Each row is a point. A path goes straight from each point to the next, and from the last back to the first. The post is the endless flat space through its rows: a point in 2 columns, a line in 3, a plane in 4, and so on, so that a path can go around it. Count how often the path circles the post. Going back the other way cancels.

Post (2 x 3):
[[  8   4 -12]
 [-13 -28  35]]
Path (14 x 3):
[[ 11 -11 -18]
 [  9   3 -46]
 [-23  -2   0]
 [-20  11  48]
 [-10   2  60]
 [-25  -5  20]
 [-26 -27  24]
 [ -6 -29 -12]
 [  6 -24  20]
 [  7 -11  29]
 [ 12 -14  21]
 [  0 -31  14]
 [-16 -36 -29]
 [-26  -6 -17]]
Times around: 0

Post (8 x 9):
[[  9   6 -11 -12 -10 -12   3   3   5]
 [-16   0   4  -2 -49 -18 -29 -39 -32]
 [ 10   0 -30  26 -10  33  20  -1  26]
 [ -5  16  14   4  -8 -15  19 -13  13]
 [ -9  17 -10   7  -8   2   4  11   0]
 [ -7   9   5 -11  15 -14  -1 -18  -1]
 [ -3   0   1 -18  -5  -1   8   2 -27]
 [  2   5  26 -36 -17  22  -1  -4  14]]
Path (26 x 9):
[[  0  -4 -24  11  10 -16  -5  -1   1]
 [ -3   1   2   3 -28  -9 -17 -19 -34]
 [ 34  14  -8  -9   6  -8  -3  -5  33]
 [  4  30 -13  -4 -15   2 -12  -5   1]
 [ -8   6   0  -9 -17  28  29  -3  -4]
 [ -8   9 -12 -13  15 -12 -10  -3  14]
 [-11  -8  31 -10  -5  -7   5 -19   3]
 [ 18   0  18 -29   1  -5  -2   8  13]
 [  6   4   3 -10   0  24   0  -4  -2]
 [ -6  18  -2  -4  10   8   5   4 -11]
 [-14   1  -6   4  -2  40  18 -27  -5]
 [-18   4  15 -12  -4  15  12 -28  13]
 [-18  -5   1  -6  22 -25  -4 -31 -37]
 [  5   5  13 -12   9 -17 -12  -9   1]
 [ 15  10 -11  12  10 -21 -21 -27   1]
 [ 22  -4   6 -22   1  25  27 -23  17]
 [  3   9 -21 -22 -17 -15  -2 -20   4]
 [-18   3 -18  -4  16  -9  17  -1   4]
 [ -4 -10 -10  -4 -17   9  15  14  15]
 [  5  -6 -17 -10   0   1   9  16  15]
 [  2  -1   8   1   0 -14  -3  -1  -8]
 [ 10  20  14  -1 -44   7 -15  13  10]
 [ 34   3  17 -11 -60  13  17 -22   8]
 [  0   9  -7  -4  -4   8  34  -3  -4]
 [  5   4   2 -41   2  27  10  13  25]
 [-19 -10  -6 -11   6  22  -1   8   1]]
Times around: 4

Post (17 x 18):
[[ -7  -1   3  24  33  33  13  17 -24   3 -10   9  32  -7  38  -4 -33   5]
 [ -9 -12  -5   1  26 -11 -11  27 -18  29   5 -10  38  28  14  -9 -13   8]
 [-10 -18  21  -8 -25  -4 -19   5  18 -10  30  22   4  11  41  35  14  16]
 [-31  14 -13  13   8   9   7 -34  28  18 -22   2  20   4 -32  26  -3  -1]
 [ -5   2 -20 -17  26  13  11 -25  40  -5   1   6  46 -18 -22   8   3 -17]
 [-16  25 -20 -18  -5  24   9 -21  18 -21   6 -18  23  20 -44  31 -13 -22]
 [  2  -6   8  17   9  12 -47   3  19 -13  30  -1 -17  -8  12  12  25  -2]
 [  2  10   0  16 -32  -3 -11  39  18   4  34  38   0  -5  20  10   7  -1]
 [-20  -6   4  -7  18 -15   5  12 -50  -4 -15 -19  14 -15   7  18   6  -8]
 [-11 -20 -12  -8  -5  10 -23  13  23 -12  12  43 -26  15  36  -3  -6 -18]
 [  1 -26  -6   1  -7  31  11  30  25  18  12  11   3  15  34   5  40  -4]
 [ -7 -34 -14 -17 -30  11 -13   6  21  21  42   4 -20 -16  41   5   7   7]
 [-40   7 -22  -6  53  -2  19  23 -16  13  10 -18  19   4  14  13  -4  15]
 [-13  13 -37 -28 -10  17 -14 -25  12 -19 -15  22  25   4 -29   8   8  22]
 [-11 -20  35 -24  -5  12  -4  12  10  16  39  24 -24  -7  12   2  17  17]
 [ 18  11 -31  -8   6 -12  35 -31  44 -10 -24 -14  10   3 -34   5   0  25]
 [-29 -11 -22  14   7   0  25 -47   7 -25  18 -17  28   6 -50   5  14  -5]]
Path (26 x 18):
[[-39 -37 -14  12   7 -12  20  -1  30  11 -13  14  16  32   1 -18  16  13]
 [-36  -7  -3 -10  -4 -16  23  16  16 -12  50  15  -5  24 -25  17  10  -3]
 [-26  20 -20  24   6  10  -9  -1  -9 -10 -12  12 -27   5 -10  26 -33   4]
 [ -8 -13 -12  -2  12   9  -5  -4   8  -9  29   4 -40 -30   1  38  44 -13]
 [ -7   0  -5  13  -3  13  24 -13  -1   9  -8 -18  13  29 -21  11  25  -8]
 [-15  23 -13   2   8  16 -23 -13  23  24  -6   2  17  -2   4 -14  22  21]
 [ -7 -12  -5  -8  -6  28  26  18  47  28   1   7  40  20  18 -13  14  -5]
 [-30  14   6 -22  -6  14 -18 -31  55  -6  -3  19  20  -7   7  53 -37  14]
 [-30 -11   9  17  24  34  -6  11   7  31  12   9  45  -1   1  38  10  10]
 [  2  -7 -36 -41  -4  16  -9   0  14 -13  25 -24 -23 -12 -13  25  11   4]
 [ 19 -27  11  -8   1  25  -6 -17  23   6  21  31  -4 -28  13  27 -18   3]
 [  9 -11   3  -7  13 -16 -19 -32 -10  15   3 -12  45  11   3  27  34  27]
 [-39   7 -20   6   1  49   3   6  21  25  22  23  -2   1   5   3  21 -16]
 [-60   5 -16 -35 -43  32  24  12  15   0   7  30   7   9  13  14   6 -17]
 [-38 -28  -1 -33 -37   7 -34  24 -35   1 -12  24  15  -7  13   4  18  10]
 [-18 -28 -29 -13 -33  11 -35   1   6  17   0  21  28  -3 -10  20  -9   3]
 [ 21   9 -19 -10   3 -31 -24  23 -14  -9 -15  41   0  -3  -3  18 -14  29]
 [-12  -8   6 -17  24 -10 -12 -32  26  44  19  25  -4  27  -8  -6 -22  12]
 [-20  10   8  28 -30   5   7 -21  30  34   8  -4  36  10  15  24   9 -20]
 [-17  -1  28  23   0   3 -16  30  25  13  14   4  28  27  47   6  -1   2]
 [-22 -34   6  -9  -7  20   4  20  -6  30   7  18  22 -14  32  -3  10  -1]
 [-12 -26  -2 -10  34  13  15   1  16  17   2  16  -1  17 -14 -16   6  26]
 [ -6  17  36 -25 -13  41  27  18  21  29   7   0 -23 -15   4  57   8  -2]
 [ -8 -44 -16 -42  18  19   3   4   3  20  42  13 -16  32  12  -6  20 -34]
 [-13  -2 -36 -17   9  10  21  18 -11   6  16  -8  21   4  10 -13   6   9]
 [ -6 -13  -2   3  -9 -26   9  32   4   3  21   7  -1  -1   6 -29  10 -17]]
Times around: 4

Post (17 x 18):
[[ 34  -6   8   4   2 -15  20   0 -18  -4  33 -24  13  18 -17 -10 -27   4]
 [ 11   6  -2  -1  -2  11  35   9  -4  -5  34  -6  23  16 -12   8 -30  -8]
 [  9  -4   7  -2  28  16  24   4  33  15   2  -4  10 -12 -23 -18  14   3]
 [  1  14  30 -33  44   9  13   4 -38 -26  20   2   0  -2  14  37 -30  27]
 [  8  10 -18  -4  11   9   0   1  19  15  15  -2  -4   6   5 -13 -10 -16]
 [  2   0  11  15   4  19   4  20  14 -14  -1  -7  11  -5  -4 -35 -30 -18]
 [ 11 -12 -20  13  14  19  40   4 -23 -42  -6  -5  22  12   8 -29  -4  -5]
 [ -6  18  27 -11  12  20  -9 -29   2  10  22  -9  -1   8  -2  -5 -13  16]
 [-14  36   6 -32  21   3  -2  12  13 -26   1  -1   5 -20   4   1 -35  26]
 [ 19  -3   1  18   1  13  -3  -5  22 -10  25   2  -4   8 -12   2   7 -10]
 [  6  21  -4  11  17   9 -12 -14   9   2   7  12  15  20 -27 -11  -4 -20]
 [ 24  18  16 -12   7  15  -6  -1   1   7  15  21  -3   5  -1 -26  -8   4]
 [ 43   5   8  21  -2  16   1 -14 -29  34 -40  36 -38  -2 -18  10  35  30]
 [-14  22 -25   5   2  12  11  30  10   0   7  -3  24  10 -17   1  49   1]
 [ 28   1   2  -7 -24 -16  12  -4  18  11 -27  -5 -14   6 -20  -3  10  -7]
 [ 10  46 -11 -12  -5  24   8  21  -6   0   6 -34   3  -6 -18  22  29  -7]
 [  9  12  21  13 -12 -19  17 -28  10   8  -2   0  -7 -24  13 -10  -3  10]]
Path (17 x 18):
[[ 13  -6   3  11  17  15  19 -15   4   9 -15 -11   4  -5 -17   8  -9  13]
 [ 26   4  14   5  -5   4  32   1  -2  15 -22  -6   9  17 -19  -3  17   7]
 [ -6   9  16  -8   2   2  27  -7  15   7 -10 -24   0   7  -1  36 -13  -4]
 [-11  31   0 -28  17  19 -11  33  12 -16  30  12  23  13   1  -7 -27  18]
 [ 12  10  37 -19   1  31  11 -13  -7   1  33 -22  14 -17 -16   6 -17   2]
 [ 24  30  -5   1   7  -8  12   3 -60  -8   1   9 -17 -22  12 -29  -3   6]
 [  9  18  13  -5  -4 -24 -13 -17  19   1  30  14  -3  18  -8  -6  10   7]
 [ 42  10  14  18  16  43  -1  23 -18 -46  -7 -30   4  11  -6 -52  -9 -16]
 [ 11   3  -1  -2  28  10  10   4  -1 -40   3   4  33   9  -5   6   6  11]
 [ -9 -18 -16  -9   5  16 -17  25  16  31   0 -20 -13 -12   0   1  -5   3]
 [-12   6  11  -9  -7  10   3  26 -10  -3   3  -3 -10 -10  11 -23 -12 -10]
 [ -1   2  17  23 -13  32  10   7  -5  -8   7  13  20 -11 -26  -9  -6  -5]
 [ -3  -8 -22  -8  17  19   9  11  10 -19  11  -9  21  20  -5  25   5   5]
 [ 24  17 -26   0   9   9  21  17  -4  16 -24  22  -8   1  10  17  34   1]
 [ 14  14   6  -6 -12 -19   6  19 -15   2  -4   5   0  23  -1  -3 -11 -16]
 [-11 -18  16  12   0  15  17   2  11   2  17 -40 -10   0 -22   3 -13 -36]
 [ 15   6 -25  -3  15  28  10  -6   3   8 -20 -15 -30 -41  18 -19   4  -7]]
Times around: 0

Post (17 x 18):
[[  0 -36  21 -10  13 -13  -5  -1 -30  -6  -1  -9  23 -10 -24 -10 -22  -9]
 [-22 -10  -4   2  15   9  27   6  13   7  11  -9 -22 -24  -1  28 -13  25]
 [-10  -9  -7 -10  -5 -21  16 -27  16  12  23 -11   7   1 -32 -14 -19  10]
 [  0  11  -7 -10  -9  10  -3   5  19 -11  21  11  -3  -5 -13  16  -7 -26]
 [  5 -33 -22  11 -13  -1   7  18   6 -15   8   0  16   1  -9   9   8 -17]
 [ -6 -10  -5  -1  -3 -19   6 -15  -6  -3  11  15  16 -12 -19  -8  -5  -8]
 [-20   7  28  -5 -29 -14  -5  22   5   7  -4  -3  23   8  35  10 -28   8]
 [  8 -27  17  14   2  -6  -1  -3 -16 -10  21  10   0  -4 -10 -24  -5  -9]
 [  8   9   0  11 -12  11  22  -6  -4 -21  25   1   6  -4  -5  -9 -11  -7]
 [ -7  -6   8   8  -5 -10   9 -26   8  15  23  -2   4  -3  -2  22 -22  -5]
 [-13   1  10  -1 -15   8   1  -9  16  15   6   3  -2   1 -10  29  15  -9]
 [ 11   0   0   5  -6  12   0 -15  16 -12  11   6   5   0  -4   3  -2 -14]
 [-22  -4   4  34  -8 -11 -18  31   6 -24 -13  -5  -5  -1   2  -4  -2  -7]
 [-19 -15 -15  -4 -22 -11   8 -16  11   7 -11   1   4  13 -14  -6 -10 -15]
 [ 22  -3  15  10  11 -16  16   0  27 -17  11   0   3   1 -13  23 -20 -12]
 [-12  -1  -4 -23 -29   2   0 -12  10 -18  16   6  16   7 -11   7   7 -21]
 [ -6  -9  -6  -5  10  -7   6  -1  -9   4  16 -13 -11 -15  -3   6  -7 -10]]
Path (29 x 18):
[[ -1 -10 -13  -8  -1   0 -22  12   9  -4  18 -12   7  -4   7   2  -4 -30]
 [-18 -40 -23  18 -12 -10  -2  19   4 -20  27   5  13   4  27   9 -15  -9]
 [ -6 -40  -2  26 -15  11   7   5 -11 -19  12   2  -3   4   9  -1   2 -19]
 [  5 -12  26  -3  27  13  10  22 -10  30   7 -11  12 -14 -12  28  -2  -3]
 [-29   0  -5  24 -21 -10  -6  21   8  -8   5  15   2   2   4  14  -7  -4]
 [ 12  -1  14   2  -7   3 -10  10   2 -28   8   1   5   2   4  -3  -9 -15]
 [ 26 -22  -4  36   7  17  21  22  26  -9  42  22 -13 -19 -14  19  -8   0]
 [-14 -25  32  33  -7   9 -23   4  17 -17   8 -17   0  -4  -3  16  16   7]
 [ -8   3  -5  -1  14   0   8  -6  23  -4  -3 -13 -23   4 -25  12 -28 -32]
 [-36 -19 -12 -13   8 -10   4  -5 -20  21  -3  10  14 -15 -13  29   2  -8]
 [ -4 -14  -9  23  -9   0  14 -16   6 -14  37  23 -14  -4 -18   1  -9  11]
 [ 18   4  39  21 -22 -15  13   8   7  -7  15   5  13  10 -35 -14   6   3]
 [ -1 -24  -9  30 -31   5  13  10  10  21  13  11  34  -9  -3  10  -3   0]
 [  4  -4  13 -15   0   8  -4   5  19 -26  16 -12  12   7 -10  -1 -10 -21]
 [ -8 -22  19 -25  10  17  -7   8  26  -2  21 -20   8  -1  -3  60  -2 -11]
 [ 32 -11  23   3   7  13  20  25 -10  -3  20  11  18 -27  22  22  17  -7]
 [ -7 -34  -9  24 -22 -29  15 -26   4   5  17  22  14 -15   1   6 -10 -12]
 [-25   8  12 -12  -9   5  -2 -28  26  17  40  12 -11 -10   5  12 -17 -17]
 [ 20  -6  15 -11  13   6   7   8  17 -21  23   3  18   8   8  25 -23 -15]
 [  0 -16  34 -11  -9 -26  12   5   4 -19  19  -3   2  18  -8  -3 -23   0]
 [  2   3 -23  15  -6 -20  28  10  11   1   2  -9   8 -11  -7  24 -10  -3]
 [-19 -20  -2   9 -15   3   6 -22  11  26   5   7   4 -18 -12  20   5   5]
 [-19   3  -5 -15 -30  14   7 -20   0  12  -9   7  -9  -6   2  -4  -8 -12]
 [-31   3  27  10 -31   2   3 -28  -9 -14 -19  26  20  -3  -3  -1  15  15]
 [ -2  16   8  -6 -18   0 -14 -27  14 -41  24  -7   2  20 -20  -2   6 -21]
 [-10  -8   3  33  16 -17  16 -15  20  -3  12 -12 -13  14 -42   6  -8   1]
 [ -3 -23 -25  -6  14 -46   7  -4 -10   1   2  -5  -1  -4 -24  -4 -11  -6]
 [ -4   5  18 -31 -20  11   3  11   5 -29 -29  16  13  -2   6  18 -22 -19]
 [ 23  -1  36  10 -15   4  15  -6  30 -20 -10 -17  -3  17 -37 -13   8  -8]]
Times around: 3

Post (17 x 18):
[[ -1 -11  -2  -2   5  -8 -19 -26  26   5  -5  24 -34 -18  -2  -9   9   5]
 [ -1 -14  14   0  14  -3 -25 -37  10 -27   2   2   1  17  -3 -17 -41  -8]
 [ -2  12  10 -36  29 -13  -8   9  12   0  16 -20  10 -14   6  -7   8  51]
 [-17  -3  17  -7   0 -15   8 -27  10  -3 -31  -2   1  -7  -5   7  -6  24]
 [ 10 -13  -3   3  -1 -11  -2   6  -4  -4  -4   4 -14 -27  -3   7  14 -16]
 [  5  15  26 -24  -7 -15  14  -7 -11   0   9  12 -24  -8  -3  40   4  11]
 [  3  21  -1 -12   9   8 -19  -1  -7   6   6 -10   0 -29  22   1  -1  12]
 [ 17   4  -8  28  -3 -21  -5 -19  18   5   1   3 -12 -29 -15  10   0  -8]
 [ -6  11 -11   0   3  -7   8 -11  12  -6 -11  -9 -13   5  -8  -7  -9 -10]
 [ 10  -6  -9  15   4  -6  -3  11   7  -4  -4  -3 -23 -15 -17  -3  -8   1]
 [-15 -20 -16   9  -2   1  -6 -22  -7   0   0   7  -4 -19 -23 -16   0 -17]
 [-28   1   6  -6  -1   6 -12  10  -8  18  -1   2  -4  12  28 -13  -2 -22]
 [  4 -21  -4  -9  19  19 -13  -8  29   0  10   9 -17 -10  -1 -12 -13   3]
 [ -1  14  12   6  14  -7   4  16 -10  -1  -2  28  -5   8   3  -8 -11 -21]
 [-11  -8   5  15  -3  -6   2 -21   2 -19  -2   1   8 -12 -20 -10  14  14]
 [-19  14 -11  10  17  20 -15  17  -9  -4 -10  -4   2   8  -8   8 -12 -18]
 [-51  19   9 -33  -3  16 -32   1  14   4  -8   6  -2  12  17 -29 -16 -21]]
Path (23 x 18):
[[  0 -36  -2  -6  11 -12 -27   2  11  -1 -23  -9 -20 -20   8 -37  -6 -13]
 [-11 -11  32 -21  12   4 -33  13   4   2   0  -6 -12  -1  38 -22 -16   9]
 [ -7   5   5 -31  21   8 -25  25   6  14   0  13 -34 -23 -14 -10   9  -6]
 [-53  25 -24  15  10  28 -36  -5  10 -10   6  26  -9 -13 -40 -11  11  -9]
 [-11  20  -7 -19   9 -30 -10  -9   9  23  19   2   6 -13  31 -21  32   8]
 [-20  40   5 -16 -17  -9   2   7 -14  23  13  34 -25   7  -4  12   5 -14]
 [ 21 -42  17   5  13 -32   0 -21  -3   4  -2  -4 -12 -19   5 -21  13  13]
 [-20  -4  -8  -1   8  10   7 -16 -18   8  16 -17   4 -11  -1  -8   0  -9]
 [ -7  11  -5 -18   5  -1  -4 -19  21  10   8  -5  -6 -31  18 -40  18   5]
 [-16   4  14  12 -30 -30  43 -41 -11 -10   8   1 -28 -10 -17  15  13  11]
 [-12  29 -12  13  -1   7 -25 -41  37 -35 -12   0   2  -3  -6   3 -26   7]
 [  9   0  21   7  15 -11  -3   8   8   1  -7  -8  23 -18   0  21   2  36]
 [-32  31  11 -28  21  13   4 -12 -16  -3  -9 -30   6  30 -22  30 -28   4]
 [-15 -42   0   2   9 -13 -24 -11  -7 -13   7  20 -44   4   1 -60   4 -19]
 [-20   8  15 -33  10 -20  -9  -9   8  17 -11  12 -16   2  -5 -44 -17  -1]
 [ -8 -13  12  -1   2 -19   8   9 -13   5  13 -17 -10 -12  17 -17  14   3]
 [-18  15 -10 -16  18 -21 -28   0   4  11  23   3  10 -32   2 -12  -2  -7]
 [-41  19 -19  27  -2  13 -30   4  -3  -5  10 -13  20   3 -21   5   4 -22]
 [-17  -6  19  16  22 -10 -20 -11   4 -14 -14  12 -27   2 -25  -5 -17   7]
 [ -1  -5   4   9   8   2 -13   2  -5  -3 -23  -7 -19 -28  -5  19  -7  14]
 [-25  12  15 -21  19 -11 -12 -45   8 -10 -20  15  -4  18  21 -14 -37   7]
 [-10   1 -16   2   8  38 -20 -29   3   9  -8  19  10 -10  20 -10 -15   4]
 [-12  -2   6 -21   2  13 -19 -24  25  -4   7   6  16 -27 -18   4  -2 -13]]
Times around: 3
